Each row is a point. Any point is a mix of the corners, with weights that add up to 1. It lies inside the corners' shape when no weight is negative. Say inside or outside, and name the corners with a negative weight.

Corners:
(1): [-49  -3  -4]
(2): [-25 -13  27]
(3): [ 76   9 -13]
(4): [-48 -41   1]
Points:
[-53 -19  12] -> outside (3)
[0 3 0] -> outside (4)
[-41 -35   3] -> inside
[ 60   5 -10] -> inside

Corners:
(1): [ 41  35  -6 -54  10   0  35  40   9 -21  52]
(2): [  6 -20  31  -7  21 -31  65  42  60   2  23]
(3): [ 34 -32 -15  74  25  41 -27   5 -12  49 -32]
(4): [  7 -47 -37 -71  11   7  38  28  59 -25  35]
(5): [ -2  17   1 -41  -1 -30  29   6  66 -52  73]
(6): [-11 -48  27  73  -8  35 -17  47 -48  15  -6]
(7): [ 28 -46  27 -16  22 -17 -20 -26 -67  13 -31]
(8): [ 18 -63  12  16 -20 -70 -23   2 -75  28 -47]
(9): [-42 -11 -15  49  30  51  -9  36  11 -50 -41]
(10): [ -6  14   3  43 -28  39 -27  15  17  34 -41]
(11): [-28 -29 -35 -36   2 -25  20 -16 -24  62   9]
(12): [ 43 -17  -5 -71 -14 -48 100 -41   0 -35  23]
Points:
[ 24 -29   6 -70  -1 -57  69   1  -5  -5  47] -> outside (3, 9, 10)
[ 12 -24   7   2  -6  -9  14   1   0  -6  -8] -> outside (1, 11)
[  5 -38  -1   6   4  -7   6   6  -7   9 -13] -> outside (1)
[ 15 -44   2   0  -3 -12   8  13  -2   3   0] -> outside (1, 9, 11)
[  1 -17 -13  21  -7  13  -2  12 -10   5 -12] -> outside (2, 7)
[ 10 -13   2   4   1  -5  17   3  -3  -6  -3] -> outside (4)

Corners:
(1): [-20 -11 -49   6  10  11 -23  34  -1  53  24 -12  28 -28  30  18 -36  -3
 -27   4]
(2): [ 10 -17  -2  14  17   4   8 -37   6 -17  13 -41  12  -7  15  -8  24 -11
 -28   3]
(3): [ 19 -16   8   7 -28 -67  15  -1  31 -12 -12 -37  -9 -35  -2 -22 -16  13
 -18  30]
(4): [ 11 -14 -29  26  13   4 -21 -16   9  25  28  44  31  -8  27   7 -12   3
 -26  10]
(5): [-10 -13  12 -14  -2  -6   1 -26  13 -10  22   4  12   8  11  -2  -7  32
  -5 -10]
(6): [-11  16   6   4   3 -22 -12 -29  16  -5 -26 -23   2 -13   0   2  -9 -13
  95   0]
(7): [ 42 -38 -25 -30  31  10   3 -17   5 -22   3   2  -9 -13   3   8 -35 -16
 -33  10]
(8): [  7  -3   3 -30 -28 -18  16 -13  15 -22  15   6 -58 -25  34 -21  -2  -9
  11   8]
(9): [-20  -9  15  30 -10   7   6 -28  28  -5  15 -21  -3   6  19  -1 -52   1
 -14 -19]
(10): [  3 -31  37 -19  23  -7   8  -4  32  -2  13 -15   0  -5  15   8   6  15
  -1  22]
(11): [-21  -9  12 -20  20  16 -12 -14 -45  -7 -42  23 -49   4  26  -2   0 -13
 -18 -14]
(12): [121 -17  -1 -17  12  15 -40   5  12 -21 -11   8   4  17 -35   8  10   8
  -5  10]
(13): [  -4  -10   21   27  -24 -108   -6   -9   22  -27   14  -21   27   -3
   15    5   11   -1   25   10]
(14): [  4 -15 -13  25 -27  -5 -33  -2 -23  42  24  -1  12  -3   9  -2  -7  -7
 -16  11]
(15): [-19  15  15 -15 -27   1   4 -20  28   9  26 -20   3 -10  10   7 -10 -21
 -14  10]
(16): [-10   2  17  -5   1  19 -15   2 -60 -16 -27  13 -20  10  26   4   1  -2
 -16  15]
(17): [  3 -19  -3  22 -38  -8  -2 -15   3  -5 -26   4  11 -13  35  -2 -30  -8
  -1 -24]
(18): [-16 -21 -23   8 -19 -20 -31  -2 -11  13 -56  10   3  66   7   8  -8   9
  26   0]
(19): [ 12 -10  17 -15   7   5 -65  -4   6 -21 -12   4 -20   5 -46  15   8  -7
  62  23]
(20): [ -9 -47  -3  38  16 -53 -27  18  28   4  23  16  46   3  25 -85 -27   3
 -12   7]
(21): [-14  -8  -8  -7  -4  -2  12  24   3   6  -7  -6   7   2 -34  17 -11 -18
  -3  10]
Points:
[-35  -2  12  12   6   2 -11 -11   2  -1   4   8  -3 -18  27  -1  -7 -18
  16  -3] -> outside (3, 5, 7, 12, 14, 18)
[  2 -15  -3   2  -2  -8 -11  -3  -1   0   2   0   1  -1  13  -2  -8  -2
 -13   7] -> outside (6)
[  1 -11   2   2   0  -4 -15  -9   2  -3  -3  -1   0   2   9  -1  -9  -4
  10   4] -> outside (3)
[  4 -15  -1   2  -1 -14 -13  -5   2   0  -3   0   5  -2  10  -7  -7  -4
   3   7] -> outside (9)
[ 16 -16  11   4  11  -1 -32  -5  -5 -10  -8  17   4   5  -8   0  -8  -2
  25   3] -> outside (1, 2, 3, 8, 15, 18)

Corners:
(1): [ 13  40 -65   2 -44  15 -24 -10 -27   3  13   5 -16  -4  40  52  22 -41
   7  16]
(2): [ 41  18  -5 -64  31  26 -61   7  -4  -7  41  -8  17  -1  31   2  80  35
  26 -44]
(3): [  9 -40  20  40  12 -63 -19  97  96  15  56 -54  54  15 -23 -11  -6 -38
   5 -11]
(4): [-10  10  53  43  46   3 -26 -26   7   3 -15 -28  38   9  41  19 -33 -30
  -4  30]
(5): [-63 -67 -50  54  -6 -77 -29 -30 -47  42  12  16   2 -29 -25 -36 -38  15
  14 -34]
(6): [ 33  -4  32  43  61  38   2 -26  51  -2  24  62  25   6 -53  65  12 -40
 -17 -28]
(7): [-26 -49  41  33   6 -68 -94  12  62 -47  20 -25 -19 -25   2  54  30  -3
  33  29]
(8): [ 14  15  66  86  34 -45  29  53  27  17 -29  35  15  25  -8 -15 -71 -12
   1 -75]
(9): [-13   3  27   6  12 -56 -21  12  50 -57  28  57  40  -3 -14 -47  21 -71
  53 -11]
(10): [-39 -45  35  27  54 -62 -17  40  39  60   9  -5  12  52 -13   8 -70 -22
  31  34]
(11): [  5  -4 -83   4  20   1  -2  22  11  57 -21 -15  49   7  86 -42 -18  21
 -26 -51]
(12): [  3 -38  -9 -20  -9  35  31 -21 -56  45 -29 -45  35  -6  46  11   6   7
  18 -26]
(13): [ 22 -44  74  24 -37 -28 -45  26   0   9  15   3 -27 -20  18   6 -21  11
  -8  28]
(14): [-23   8  12  32  25  16  -9   6  -8  42 -35  17   2 -58  29  35 -23  13
  19 -18]
(15): [-26  32  10  71 -29  53  82 -44   2  34 -10  47  81  44 -26  52 -24 -38
 -48  31]
(16): [-14  25 -25  17  22  22 -16   2  -8  43 -49 -31 -27  -7  23   2 -51  59
  -6 -22]
(17): [ 25  -1  98 -31 -22 -36   8  17  43  27   8  -6 -11 -13 -33 -27  30  11
 -19   4]
(18): [ 20  13  41  31  51  -1 -37 -19 -23 -29 -20  46  21   1  -2 -62  59  -2
  17 -20]
(19): [-55   5   2  65  48   8  -3  22 -55 -12 -42  15  39  -3  41   1 -33 -11
 -24 -32]
(20): [-81   2 -41  31  -5  86 -24 -18   9  33  32  12 -43 -18  38  84  16 -41
  64  21]
(21): [-54 -15   1   4 -74  -2 -27  -6   5  54 -25   2 -13  -6 -17  49 -19 -54
  29 -40]
Points:
[-11 -28   2  13 -13 -10 -37  -7   7  -3  27  14   0   2  -9  18  21 -24
  31  11] -> outside (4, 8, 11, 14, 17, 19)
[-17  -1  23  30  12  -8 -21   4  16   8   7  11   4  -3  -2  21  -8 -21
  13   2] -> outside (11, 12)
[-15  11   6  26   5  -2  -8  11  -6  16  -5  14  18   4  15  -2 -11 -14
   2 -15] -> outside (6, 7, 12)
[ -6   2  27  17   4   2 -13   6  10   9   0   4   7   0   3  19   0 -16
  11  -2] -> outside (5, 11)
[-10  -4  20  31  13 -13 -22   6  15   7  -5   1   8  -1   8  14  -8  -4
   8  -8] -> inside
[ 26   1   5  10  31  -3 -20  25   1  10  -9  -7  25  15  35 -13 -12  -7
   2 -38] -> outside (5, 7, 14, 15, 17, 20)
[  6  -1  10  15  -2 -13 -10   6   6   4   4   0  29   5   6   3  -2 -10
  -9 -28] -> outside (10, 14, 18, 20)
